Each row is a point. Each copy is the shape, with its points in the same order, turned, moved and blurred by noise. Some copies are also mirrored. Which?
In the rows, 100 means zero.

Shape, 8 rows:
[92 97]
[130 77]
[57 175]
[105 145]
[65 165]
[125 71]
[110 128]
[127 88]
Copy 1, 8 rows:
[94 113]
[111 74]
[18 152]
[45 102]
[28 143]
[118 80]
[64 95]
[103 78]
Copy 1 is: mirrored
Copy 2:
[82 85]
[96 125]
[112 8]
[130 59]
[108 23]
[93 131]
[115 81]
[98 121]
Copy 2 is: mirrored
Copy 3:
[81 90]
[73 130]
[136 22]
[123 84]
[129 31]
[61 124]
[112 96]
[79 126]
Copy 3 is: mirrored
Copy 4, 8 rows:
[84 104]
[87 147]
[137 42]
[137 93]
[139 41]
[75 147]
[130 102]
[93 143]
Copy 4 is: mirrored

Shape, 8 rows:
[83 86 80]
[123 58 101]
[107 112 82]
[20 76 75]
[114 114 35]
[78 131 65]
[87 64 47]
[155 84 160]
Copy 1, 8 rows:
[107 77 90]
[141 102 120]
[83 93 110]
[111 48 32]
[75 48 130]
[57 68 89]
[126 37 103]
[124 174 126]
Copy 1 is: mirrored
Copy 2 (8 x 3):
[87 85 73]
[120 73 107]
[76 107 99]
[87 80 8]
[39 82 99]
[50 114 70]
[72 39 76]
[159 116 144]
Copy 2 is: mirrored
Copy 3:
[137 102 107]
[106 61 136]
[116 122 127]
[163 94 50]
[156 132 149]
[139 145 104]
[162 80 117]
[37 76 141]
Copy 3 is: only turned

Shape, 7 rows:
[74 114 87 129]
[82 102 154 177]
[103 71 83 112]
[82 105 104 5]
[99 145 128 113]
[91 54 56 44]
[122 96 94 67]
Copy 1 (7 x 4):
[71 96 116 124]
[110 112 178 88]
[78 129 88 101]
[96 45 24 65]
[121 65 120 113]
[60 113 17 83]
[120 92 52 91]
Copy 1 is: mirrored
Copy 2, 7 rows:
[128 145 126 118]
[74 162 149 174]
[91 139 97 89]
[107 44 138 46]
[118 96 132 151]
[96 105 100 20]
[95 83 98 85]
Copy 2 is: only turned

Shape, 12 rows:
[80 57 133 91 31 138]
[89 90 124 78 78 57]
[84 124 93 120 133 133]
[111 112 106 140 133 132]
[91 94 139 176 102 69]
[105 129 109 51 125 51]
[58 157 87 81 103 110]
[120 109 126 129 120 76]
[88 159 85 95 98 81]
[122 108 76 88 98 124]
[83 76 74 70 132 91]
[93 117 88 88 102 107]
Copy 1, 12 rows:
[96 78 119 77 79 20]
[116 148 125 80 108 83]
[69 83 60 102 125 124]
[99 65 66 107 115 131]
[171 102 59 110 120 96]
[89 159 129 72 130 143]
[48 131 62 60 124 110]
[135 105 92 96 116 133]
[79 143 64 60 105 131]
[66 95 101 92 74 125]
[60 130 117 132 116 113]
[70 115 91 86 102 112]
Copy 1 is: mirrored
Copy 2 (12 x 6):
[98 94 190 132 104 78]
[91 125 129 63 128 69]
[99 84 61 123 101 105]
[118 56 70 112 115 109]
[101 31 95 72 138 47]
[91 154 73 57 146 97]
[88 140 60 134 102 75]
[113 76 81 71 146 89]
[118 141 53 103 116 62]
[134 115 97 107 94 116]
[77 117 94 64 79 120]
[107 121 91 106 102 95]
Copy 2 is: only turned
Copy 3:
[82 79 182 66 65 95]
[107 93 103 42 82 67]
[71 81 74 133 91 109]
[74 76 85 150 109 80]
[96 101 95 123 69 12]
[111 89 34 47 119 93]
[71 122 58 87 84 138]
[102 89 80 99 106 45]
[94 134 49 87 101 104]
[100 85 100 109 127 117]
[130 54 77 86 85 121]
[93 99 81 92 95 111]
Copy 3 is: only turned
Copy 4, 12 rows:
[69 75 71 5 115 137]
[80 104 66 71 145 75]
[84 103 144 105 86 121]
[118 102 131 100 70 121]
[112 116 53 97 49 90]
[89 115 113 108 162 48]
[42 134 147 88 117 98]
[126 108 93 98 89 77]
[78 156 130 93 121 85]
[108 108 134 78 133 131]
[81 81 106 122 153 121]
[82 112 122 86 125 109]
Copy 4 is: only turned

Shape (14 x 8):
[108 135 131 75 119 56 102 88]
[101 41 125 101 90 67 42 57]
[75 66 86 58 51 73 53 82]
[91 148 88 130 102 91 117 98]
[36 77 120 48 99 86 56 59]
[86 98 129 140 142 70 110 142]
[94 83 101 72 68 117 84 103]
[82 101 116 84 96 68 47 114]
[125 112 68 166 178 73 100 113]
[62 134 106 112 81 71 79 96]
[118 97 70 143 166 54 118 126]
[83 129 111 69 116 75 46 103]
[81 109 131 67 71 102 35 72]
[82 81 105 63 78 124 46 65]
Copy 1, 14 rows:
[104 103 128 124 56 71 79 78]
[84 48 52 91 77 100 125 44]
[110 54 83 77 82 160 93 67]
[105 102 99 109 82 56 79 143]
[128 40 118 93 57 132 133 71]
[80 129 63 132 29 72 104 118]
[114 98 83 98 113 132 115 90]
[80 74 98 112 62 130 97 88]
[45 131 77 69 39 22 94 145]
[98 66 103 122 76 100 82 131]
[61 142 69 69 20 41 79 126]
[71 81 139 111 61 118 102 93]
[92 44 113 128 101 131 120 77]
[101 58 101 94 114 126 136 80]
Copy 1 is: mirrored
Copy 2:
[113 117 152 76 116 91 116 107]
[72 91 112 138 73 87 167 156]
[47 107 110 158 72 107 151 88]
[105 134 110 85 127 145 84 111]
[22 68 149 135 84 80 115 123]
[145 118 120 120 121 95 59 159]
[78 96 86 107 73 100 101 90]
[77 143 123 125 86 79 114 118]
[138 142 95 96 186 106 95 176]
[69 141 136 112 91 133 94 116]
[147 127 107 124 180 106 94 141]
[59 141 137 96 103 71 98 104]
[42 108 122 92 51 81 123 122]
[39 80 86 105 74 91 125 117]
Copy 2 is: mirrored
Copy 3 (14 x 8):
[113 86 76 61 133 146 86 106]
[134 110 83 160 151 121 120 152]
[132 167 117 129 144 128 123 112]
[84 75 112 71 78 129 125 85]
[113 167 64 97 148 131 149 144]
[47 63 98 86 120 89 82 125]
[114 145 85 123 107 102 109 87]
[117 131 114 89 127 111 92 141]
[90 5 124 74 116 66 122 111]
[91 118 121 83 93 141 115 127]
[75 25 127 78 145 76 114 99]
[132 123 97 60 122 112 99 137]
[148 150 79 106 101 133 111 141]
[145 155 67 127 109 107 137 121]
Copy 3 is: only turned
